Each point is reached from the start by the listed moves, each made 0, 1 or 2 times, or once backwards (-1), plus a little noise. Is the number of moves made odd or even? Then give how often each move was made.
In the rows, zero is written as 128.

Moves:
(1): [ 95 116]
(2): [126  88]
Start: [127 128]
Points:
[127 128] => even (0, 0)
[123  48] => even (0, 2)
[ 59 104] => even (2, 0)

Moves:
(1): [132 134 116 130 133 138 122 117 121]
(2): [129 170 104 141 169 116 112 131 107]
(3): [109  89 152 138 135 133 135 138 117]
(4): [132 115 126 143 125 130 121 135 136]
(5): [121 136 118 126 118 129 129 121 140]
(6): [134 123 124 130 122 117 135 115 132]
(7): [141 139 114 119  97 135 154 120 153]
(8): [126 116 122 114 140 127 130 134 137]
Start: [146 134 142 126 129 137 133 140 114]
Points:
[151 125 119  62  91 130 163 112 175] => odd (0, -1, -1, -1, 1, 1, 0, 2)
[128  67 155 166 172 158 135 197 105] => odd (0, 1, 2, 2, -1, -1, 1, 1)
[166  75 142 132  78 137 150 109 144] => odd (1, -1, 0, 1, 0, 2, 0, 0)
[134  24 184 211 167 146 108 135  54] => odd (2, 0, 2, 2, -1, 2, -1, -1)
[160 249  49 149 180 141 115 110  94] => even (2, 2, 0, 0, 1, 0, 1, 0)

Moves:
(1): [127 139 141 126 126 124 128 133 124 133 127 129 134 126]
(2): [125 129 124 137 132 123 132 116 121 116 126 126 134 128]
(3): [117 136 129 136 132 121 140 108 123 128 141 136 134 140]
(4): [116 123 122 125 121 124 134 132 134 126 122 128 135 130]
(5): [137 135 132 128 132 123 139 129 125 133 123 126 124 121]
(6): [131 125 125 129 122 117 129 120 131 151 140 132 118 108]
(7): [146 120 127 109 127 134 126 140 124 136 121 120 135 123]
(8): [123 130 113 126 119 129 128 127 126 121 130 126 128 125]
(9): [132 124 132 127 135 131 131 133 130 129 138 123 139 126]
(10): [126 118 120 134 121 129 126 133 128 138 118 129 118 135]
(11): [132 110 119 124 129 132 121 134 126 128 123 121 111 138]
(12): [126 127 125 133 125 130 124 120 134 128 126 122 119 134]
(13): [138 125 143 124 124 132 132 135 122 116 126 126 134 118]
(14): [122 127 138 133 142 131 135 131 121 153 130 133 120 115]
Start: [125 126 137 118 147 124 135 126 132 119 117 132 128 131]
Points:
[169  94 140  88 187 103 169 129 113 249 150 136  92 102] => even (0, -1, 2, 0, 2, 2, 2, -1, 1, 0, 2, -1, -1, 1)
[142  88 127  82 114 134 155 205 135 190  98 113 129  68] => even (1, -1, -1, 2, 1, 1, 1, 2, 2, 2, 0, 0, 1, 1)
[126 149 113 145 194 140 169  95 107 137 114 111 124 110] => odd (-1, 2, 0, -1, 2, -1, 1, 2, 1, 0, -1, 2, -1, 2)
[160 106  81  98 137 113 155 148 113 175 102 117 122  97] => odd (0, 1, 0, 0, 2, 1, 2, 2, 1, 2, 0, -1, -1, 0)
[122 113 140 138 151 116 134 150 149 162  83 106 123 144] => even (2, 1, -1, 1, 1, 0, 0, -1, 2, 2, 0, 2, -1, 0)

Moves:
(1): [126 122 127 121 127 120 124 120 130 109 125 131 122 129 131 135 122 126
 127 138 137 118 124 126]
(2): [127 128 125 125 125 127 131 131 130 129 132 137 133 125 128 142 128 131
 125 122 138 137 130 123]
(3): [126 117 124 124 123 133 124 127 123 133 121 122 136 126 133 117 131 126
 114 117 137 122 136 120]
(4): [125 130 134 128 142 123 120 132 123 120 118 128 125 129 116 134 129 133
 122 121 125 123 129 123]
(5): [133 132 130 131 123 126 136 124 128 124 123 128 126 127 135 121 127 134
 126 127 128 132 126 119]
(6): [122 134 122 124 127 121 140 131 130 129 130 127 127 123 118 127 135 126
 131 122 128 125 135 125]
(7): [143 130 134 127 129 132 130 130 122 128 133 131 117 128 137 129 124 125
 133 134 131 129 135 127]
(8): [120 132 121 138 117 134 130 135 127 125 123 121 127 132 127 137 129 117
 128 133 138 136 131 122]
(9): [121 133 130 130 129 136 136 123 116 125 147 136 128 127 127 120 120 127
 130 131 138 126 118 124]
(10): [123 128 128 124 129 139 120 126 133 131 126 129 113 128 135 122 136 125
 134 120 130 124 126 132]
(11): [131 131 125 121 133 125 127 132 130 130 130 121 116 136 120 127 124 123
 124 126 133 137 131 126]
(12): [129 123 120 137 133 124 134 128 125 119 130 128 132 126 133 128 120 133
 128 125 131 134 125 130]
(13): [134 132 111 127 123 123 121 119 127 135 125 124 123 127 122 129 122 132
 129 119 128 121 128 130]
(14): [120 130 125 124 125 129 121 130 127 129 131 128 132 116 126 129 125 131
 127 137 123 134 129 127]
(15): [131 127 122 129 128 120 120 136 130 128 128 128 135 131 133 131 123 126
 133 124 134 130 124 120]
(16): [121 125 120 120 138 135 134 120 127 129 128 132 135 132 128 127 125 132
 135 118 124 115 122 120]
(17): [125 112 125 136 135 139 132 134 141 137 130 129 128 127 127 126 122 134
 126 134 137 122 128 125]
(18): [132 134 131 132 122 130 130 128 133 136 134 116 131 122 138 141 132 129
 121 117 129 124 125 122]
(19): [130 123 132 136 135 123 130 117 126 137 128 124 130 121 128 131 135 124
 129 128 128 136 126 118]
(20): [126 132 135 132 121 122 129 120 136 129 133 130 127 129 132 117 124 129
 132 119 127 123 135 121]
(21): [123 128 132 122 123 118 142 131 122 137 126 125 117 139 135 130 123 127
 134 125 134 130 130 131]
(22): [134 139 129 123 138 125 128 134 125 131 122 132 129 126 134 130 129 120
 127 136 138 127 123 134]
(23): [130 130 128 132 124 125 127 125 124 130 139 127 120 130 132 124 138 134
 126 133 134 136 133 135]
(24): [132 125 130 138 126 131 126 126 129 129 122 121 128 129 123 129 121 130
 131 121 139 126 134 131]
Start: [131 116 140 132 121 125 125 128 131 139 122 131 123 118 131 132 131 127
 120 131 136 118 116 134]
Points:
[154 135 149  85 171 116 140  77 108 181  68 110  11 150 115  72 113 133
 154  46 165  61 152 107] => even (0, -1, 1, 2, 2, 1, 2, -1, 0, 2, 2, -1, 2, 0, -1, 2, 0, -1, 1, 1, 2, 1, 0, 2)
[162 141 100 149  91 128 163  44 137 121 193 134  62  89 190 135 158 154
 154 107 155  86  92 100] => odd (2, 0, -1, -1, 2, 2, 2, 0, 1, 2, -1, 1, 2, -1, 0, 1, 0, 2, 1, 0, -1, -1, 2, -1)
[171 119 102 216 120 168  79 148 159 161  68  87 120 114 202 103 101 141
  97  38 216  62 118  77] => odd (-1, -1, 2, 2, 2, -1, 1, 2, 0, 2, -1, 2, 2, -1, 2, 0, 2, 2, -1, 2, -1, 2, 0, 1)
[144  46 136 146  88 125 126 106 153 194 134 124  81 105 143  83 124 130
 144 111 203  80 186 128] => even (1, 0, 2, -1, -1, 2, 2, -1, 0, 1, -1, -1, 1, 0, 1, -1, 2, -1, 1, 1, 1, -1, 1, 2)
[161 139 173 129 119 154 110 109 116 107 124 129   7 142 154 139 125 118
 115 149 235 134 133 128] => even (2, 1, 0, 1, 2, -1, 2, 1, 1, 2, 2, -1, 0, 0, -1, 0, 0, 0, 0, 0, 0, 1, 2, 2)
[ 58 126 119 122 102 166 142 150 146 162 128 151 159 101 123 148 154 124
 109 138 200 107 145 130] => even (0, 2, 1, 0, -1, 1, -1, 2, 0, 0, -1, -1, -1, 2, -1, 2, 1, 0, -1, 1, 0, 2, 2, 1)
[ 95 134 134  66 110 116 151 120 118 176 153 107 102 116 144 101 196 122
 112 116 119 118 116 145] => even (0, -1, 1, -1, 0, 2, -1, -1, 0, 1, 1, -1, -1, 1, 0, 1, -1, 1, 0, -1, 1, 0, 2, -1)
[ 76 121 103 141 179 106 101 166 173  85 119 140 150 119  81 168  68 140
 135 100 191 108 118  92] => even (1, 1, -1, 2, -1, 1, -1, 1, 0, 0, 2, 2, -1, 2, 2, 2, 1, 0, -1, 2, -1, 1, 0, 2)
[133 134 185 143 127  88 203 145 131 188 206 176 107 105 175 118  93 124
 153 186 208 151 116 126] => odd (0, 1, -1, -1, 0, 1, 1, -1, 2, -1, 0, 0, -1, 1, 1, -1, 2, 0, 1, 2, 2, 2, 1, 0)
[130 111 176 199 126 121 133 184 141 107 120 132  62 156 137 121  87 127
 148 168 185 134 162 133] => odd (0, -1, -1, 2, 0, 0, 2, 2, 0, 0, 0, 1, -1, 0, 1, -1, 2, -1, -1, 2, 1, 0, 1, 1)

Moves:
(1): [123 120 132 119 123 125 133 134 115 134 144 125 128 123 121 129 130 129
 131 128 127 121 118 114 123 128 132]
(2): [131 124 130 145 133 130 138 129 146 128 128 126 136 131 116 126 135 141
 141 131 133 119 122 132 112 120 124]
(3): [130 148 130 137 131 127 121 135 129 119 124 125 139 118 119 142 123 142
 110 129 125 126 138 133 126 135 133]
(4): [130 124 127 133 131 120 130 130 130 130 128 136 137 126 131 134 121 127
 126 130 136 127 131 124 140 128 120]
(5): [127 135 118 139 129 134 132 133 122 135 132 126 133 120 118 128 129 134
 140 117 114 141 133 130 127 132 131]
(6): [122 130 128 133 128 119 121 134 135 126 125 127 120 125 126 130 124 131
 130 133 133 125 125 119 131 117 132]
(7): [117 135 127 134 134 126 132 122 117 136 131 126 129 131 129 134 119 132
 124 125 127 120 129 112 132 134 129]
(8): [138 140 128 133 121 131 129 128 109 121 114 115 110 139 132 124 130 124
 140 125 127 120 125 140 126 126 138]
(9): [124 134 129 125 134 135 119 131 128 136 122 117 133 117 137 121 130 122
 124 124 123 121 134 125 142 120 123]
(10): [129 124 136 123 139 134 133 126 136 134 133 124 131 116 135 125 129 129
 122 128 126 128 128 126 136 129 131]
(11): [117 124 116 125 124 135 131 126 140 123 129 122 128 133 136 131 131 123
 120 138 135 117 130 129 139 132 121]
(12): [128 129 130 136 131 129 129 120 132 132 125 124 129 125 125 138 128 125
 134 129 123 133 125 127 129 133 133]
(13): [127 130 123 126 119 135 124 119 127 134 128 119 136 120 123 121 127 127
 120 128 130 125 128 128 122 134 140]
(14): [120 139 122 121 131 128 125 124 133 136 117 115 117 142 119 125 135 125
 142 122 134 122 134 123 143 131 128]
(15): [129 129 120 122 122 126 131 131 130 128 128 118 131 136 131 131 126 122
 131 127 122 132 122 132 120 137 118]
(16): [130 121 121 143 135 140 125 134 123 130 140 137 131 143 148 122 127 134
 135 132 122 140 131 119 132 133 141]
(17): [118 133 138 123 126 131 137 135 116 125 143 104 134 117 128 134 125 133
 125 117 128 130 141 142 123 111 132]
(18): [128 125 121 129 148 121 120 139 127 127 131 132 131 124 130 125 128 129
 129 127 117 125 127 139 126 125 121]
(19): [128 127 130 127 139 125 129 122 124 136 126 120 140 133 119 124 123 126
 139 137 122 128 132 128 119 132 120]
(20): [132 131 124 125 132 126 128 123 144 135 125 127 126 119 130 135 128 129
 132 125 123 121 134 132 126 125 138]
(21): [117 136 127 121 134 128 130 139 125 127 145 122 123 132 137 124 130 120
 134 129 137 124 126 132 126 124 132]
(22): [132 131 124 144 132 125 133 136 138 114 137 134 128 142 119 126 126 122
 125 124 123 132 134 134 136 122 128]
(23): [117 123 132 128 130 130 134 138 133 131 127 126 135 135 118 123 125 128
 124 129 130 117 127 133 131 133 119]
(24): [131 117 137 135 129 126 131 118 131 127 131 121 122 120 143 124 127 131
 129 127 130 120 129 128 129 130 121]
Start: [129 140 141 117 129 131 121 123 120 122 127 131 139 135 126 121 128 134
 129 132 126 127 120 127 134 133 146]
Points:
[109 148 191 130 164 136 117 155  83 187 133  89 170  59 140 142  97 149
 142 132  83 118 121  71 176 136 182] => odd (2, -1, 1, 1, 1, 2, 0, 1, 2, 2, -1, 2, -1, -1, 0, 1, 0, -1, 1, 1, 0, -1, 2, 0)
[ 53 249 138 162 153 136 129 179 168 102 166  75 153  92  88 174 128 171
 101 113 141  93 152 105 147  62 160] => even (0, 2, 2, -1, 1, 2, 2, -1, 2, 0, 1, 0, -1, 0, 0, -1, 1, -1, -1, 0, 2, 1, -1, -1)
[ 60 159  96 139 174 125 109 138 118 154 209 133 109 117 172 170 112 161
 149 117 117 137 149  58 182 117 233] => even (1, -1, 0, 0, 1, 2, 2, -1, -1, 0, 1, 1, 0, 1, -1, 2, 1, 1, -1, 2, 1, 0, -1, 0)
[186 180  99 173 178 102  74 150  70 121  53 166 134 179  96 148 117 129
 199 125  63 171 133 150 168 167 153] => odd (0, -1, 1, 2, 1, 0, -1, 2, 0, -1, -1, 2, -1, 1, 0, 1, -1, 2, 1, 0, -1, 0, 0, -1)
[ 92 146 135 146 109 193 115 100 113 106 165  37 108  99 230 101 132  95
 107 107 118 101 167 179 178  90 206] => odd (-1, -1, -1, -1, 0, 0, 0, 1, 2, -1, 2, 2, 2, -1, -1, 1, 2, 0, -1, 1, 1, 1, 0, 2)

Moves:
(1): [134 129 127 132 127 133 134 130 137 122 123 125 143 136 122 125 138 123
 136 127 113 115 134 113 131 135 132]
(2): [121 122 129 119 128 137 123 132 134 122 122 133 147 127 134 119 129 130
 141 111 121 113 122 129 128 114 121]
(3): [122 126 128 119 125 129 138 116 127 128 121 127 127 131 123 120 124 126
 128 127 128 118 122 140 127 124 131]
(4): [124 124 132 133 123 132 133 126 115 127 114 130 142 122 124 133 124 131
 127 131 126 117 131 125 121 129 128]
(5): [115 128 128 128 125 134 139 140 134 127 131 132 135 131 123 136 125 134
 120 127 134 130 125 140 121 136 127]
(6): [139 128 131 125 120 127 136 133 142 125 134 122 135 127 133 131 128 131
 134 123 124 127 126 135 127 131 131]
(7): [127 125 117 125 124 129 132 125 130 126 126 128 133 124 129 126 132 131
 129 134 128 133 130 129 125 127 131]
(8): [139 126 128 131 132 127 131 137 114 132 136 127 128 124 130 126 129 114
 120 124 127 133 126 128 122 135 117]
(9): [125 124 126 121 114 138 128 131 140 133 133 126 135 129 138 132 139 130
 123 140 129 129 126 140 120 128 132]
(10): [133 124 125 134 134 130 140 129 138 122 133 119 124 136 126 120 127 127
 120 122 119 112 131 124 131 141 127]
(11): [133 132 126 129 132 130 127 124 129 131 127 125 123 117 129 128 133 131
 126 128 124 126 124 122 135 127 129]
(12): [133 137 126 137 130 131 127 133 123 129 122 127 128 133 128 124 134 126
 121 123 131 127 133 128 133 135 130]
(13): [127 124 126 123 136 124 124 126 125 140 124 130 122 126 135 124 132 125
 140 126 131 116 122 129 130 128 125]
(14): [129 136 119 141 123 131 132 132 123 122 128 125 129 120 138 126 134 134
 128 139 126 120 124 124 123 124 123]
(15): [122 130 131 136 127 129 140 128 127 133 133 125 133 126 137 122 132 125
 131 121 124 126 135 118 121 127 121]
(16): [124 127 122 130 123 135 122 128 123 131 128 130 123 124 135 126 125 122
 127 133 127 129 124 125 129 130 132]
(17): [130 121 128 129 136 123 139 145 124 123 138 127 131 129 123 116 131 124
 117 118 122 130 128 128 125 134 133]
(18): [133 133 134 130 131 131 123 126 126 131 128 137 124 130 125 129 127 137
 130 128 115 133 137 128 123 134 130]
(19): [122 120 117 128 133 141 130 120 126 126 143 130 132 124 136 134 128 125
 134 138 138 119 129 140 125 120 141]
(20): [132 126 128 130 136 124 124 125 129 135 117 128 130 138 133 136 123 125
 131 119 116 128 125 134 131 119 127]
(21): [130 124 134 131 129 131 127 126 130 130 124 132 134 137 122 127 124 125
 125 122 131 131 119 136 126 120 126]
(22): [122 128 135 128 129 139 126 127 134 132 128 118 126 128 123 133 121 127
 130 134 128 134 132 134 130 128 128]
(23): [130 118 124 141 124 137 128 123 123 120 121 129 113 125 135 127 129 115
 131 118 127 113 139 137 133 124 131]
(24): [127 133 122 132 133 128 127 130 139 126 127 130 120 125 142 137 122 113
 128 133 126 126 135 129 121 122 132]
Start: [131 130 131 125 127 127 113 133 123 125 129 131 133 138 126 121 124 129
 133 126 120 127 139 134 115 114 119]
Points:
[118 164  94 175 123 177  70  79 132 182 103 141  99 116 227 164 142 102
 145 191  99 131 154 131  94  54 150] => odd (0, -1, 0, 0, -1, -1, 0, -1, 2, -1, 2, 1, 0, 1, 2, 2, -1, 1, 1, 2, 1, 0, 0, 2)
[101 113 109 171 140 164 166 115 134 127  74 150 130 134 189 171  86 124
 182 102  97  54 190 231  66  85 142] => odd (-1, 0, 1, 2, 2, 2, 2, -1, -1, 0, -1, 1, 2, 1, 1, -1, 0, 2, 1, 2, 0, 1, 2, 2)
[ 86 109 113 184  85 223 119 129 151 159  77 103 185 139 194 130 150 135
 153 128  99  65 116 160 106  77  98] => even (0, 1, -1, 1, 1, 0, 1, -1, 2, 1, 1, 1, 1, 2, 2, 2, -1, -1, 0, 2, 2, 2, 1, -1)
[125 123 142 122 137 135 183 116 125 115 110 137 193 168  59  71 145 165
 125 125  84  42 107 108  99 148 105] => odd (2, 0, 2, 1, 1, -1, 0, 0, 0, 2, 1, -1, 1, 1, 0, -1, 0, 1, 0, -1, 2, -1, -1, -1)
[116  86  42 158 120 178 118 144  97 113 117 133 113  53 236 107 157  89
 144 127 112  10 124 129  96  92  69] => odd (-1, 2, -1, 1, 1, -1, 2, 2, 1, 2, 2, -1, 2, 2, 0, 1, -1, -1, 0, 0, -1, -1, 2, 1)
[ 65 124 102 155 104 249 119 124 155 123 127 146 192 139 166 148 123  86
 165 186 116  84 183 145  65 102 155] => odd (2, 1, 0, 1, 1, -1, 1, 0, 1, 0, -1, 1, 0, 0, 1, 2, -1, 1, 2, -1, 1, 2, 0, 2)
